Every row gives one point. The last column is the point's height on a tilted bowl or saddle (a function of degree 2), plus a little noise. Count its main directions that bend up, bend down and stay straight.
In the rows, 128 means zero.

Points (10 x 3)
[[143 152 110]
 [124 151 106]
 [172 110 137]
 [ 75  70 217]
 [140 175 135]
 [104 199 188]
 [159  89 145]
 [167 170 151]
 [177 121 138]
 [137 161 116]]
Directions: 2 up, 0 down, 0 straight

Points (15 x 4)
[[145  75  67  72]
 [101  38 142  60]
 [ 91 111 111 119]
 [135 110 152 121]
 [155 106 101 111]
 [175 154  69  81]
 [162 159 100 108]
 [ 80  60 187  56]
 [150  72 143  97]
 [145 184 127 105]
 [125  67 132  98]
 [109 130 146 126]
 [152 120 138 123]
 [140 134 134 127]
 [ 60 167 174  84]]
Directions: 0 up, 3 down, 0 straight

Points (24 x 5)
[[ 89 131  98 116 151]
 [150 123 134 116 144]
 [158 157 117  63 166]
 [170  88  96 152 181]
 [105 151  59  67 105]
 [122 134 108 173 159]
 [ 63  88 129 165 172]
 [ 93 174 106 123 155]
 [141 117  89 122 132]
 [171 187 133 141 172]
 [157  86 179 180 118]
 [148 179 142 161 169]
 [128  98  97 101 156]
 [195 127  87 124 139]
 [ 88 127 134 170 150]
 [ 94 140 178 140 108]
 [158 103 167 134 135]
 [137  76 187 177  85]
 [175  16 194 121 203]
 [ 79 159  97  94 165]
 [ 84 103 116 143 162]
 [137 172 150 142 152]
 [163 142 172 131 144]
 [ 53 197  91 109 211]]
Directions: 3 up, 1 down, 0 straight

Points (69 x 9)
[[ 98 102 171 148 134  66 147 164 163]
 [107 128 171 101 106 164  29 134 171]
 [151 155 179 150 150 166 115  35 185]
 [150 129  81 150 115 169 107  89 147]
 [146  41 146 159 131 177 144 168 179]
 [146  59  69 243 105 104  92 174 213]
 [197 108 151 129 111 134 134  81 154]
 [ 88 172 165 107 198 112 122 160 165]
 [110  77 128 131 135 170 150 121 147]
 [ 45  98 107 161 135  81  98  85 178]
 [ 70  80 122 177  88 126 100 141 166]
 [125 122 110 121 143 112 133 165 135]
 [192 105 103 186 167 122 156  56 181]
 [151  99 103 158 130 116  82  83 147]
 [160 154 137 177 126 116 157 154 144]
 [ 93  97 144  92  95 145  88 161 157]
 [142  61 111 138  90 144 127 152 154]
 [143  60 114  81  73 161 144 151 169]
 [136 165 112 211 188 169 123 174 176]
 [ 80 164 213 128 154 151  88 140 178]
 [115 152 172 142 200 195  59 106 180]
 [162 144 118 110 197  93 123 121 147]
 [142 148 105 102  78 109 119 173 149]
 [140  40 105  98 122 153 163  99 167]
 [160  96 152 157 130 163 216 134 173]
 [104 152 108 174  96 109 116 144 146]
 [101 156  94 113 163  76 125 155 151]
 [188 131 207 104 183  73 184 102 200]
 [201  93 149 155 106 137 103 131 153]
 [153 192 112 142 139 101  78 236 199]
 [110  89 140 149 191  75 138 118 156]
 [133  73 105 162 103 147 143  57 164]
 [178 151 135 171 124 138  44 110 159]
 [149 137  95 147 133  80 149 159 143]
 [128 136  66 173 116 130 109 172 158]
 [ 90 151 165   7 144 168 126 123 190]
 [108 144 128 110  67  89  77 163 160]
 [150 126  89 134 130 154 117 109 135]
 [164 113 173 127 129 158  96 143 145]
 [160 145 157 141 109 136 159 160 146]
 [ 96 157  96 133 166 144 116 143 144]
 [ 68 138 157 139 120 202  79 105 172]
 [113 114 182 174  93 106 153 110 159]
 [167 163 100 170  90 163 176  82 166]
 [163 110 134 155 103 102 107 118 136]
 [109 174 156 121 109 129 198 105 167]
 [209 116 135 160 107 149 116 164 159]
 [145 125 117 129 111 133 147  85 138]
 [100 109 108  62 115 127 131 146 148]
 [152 192 121  75 163  94 123  92 161]
 [103 136 110 150 182 171 134 122 147]
 [163 148 156  63 118 117 146  35 191]
 [160  55 110  75  98  63 149 121 170]
 [189 191  91 196 175 123 131 105 174]
 [129  93 150 108 199 164  80 106 160]
 [105  72 124 125 128 154 133 138 145]
 [118 144 105  90 147 102 142 180 148]
 [187 123  85  82 157 180 172 190 182]
 [172 155 105 182 186 150 140 153 157]
 [105  92 151 110  99 124  90 151 148]
 [ 96 159 166 176 142 131  89  95 155]
 [121 181 133 142 150 150 106 160 144]
 [ 72 155 132 194 105 105  91  95 166]
 [113 112 137  68  98 110  98  99 148]
 [155 170  64 187 203  83  87 133 184]
 [ 95 134 158 145 188 154 134 171 158]
 [104 117 131 148 110 179  94 104 145]
 [135 158 167 133 146 100  78 167 149]
 [110 119 107 113 194 128 101 120 144]]
Directions: 8 up, 0 down, 0 straight
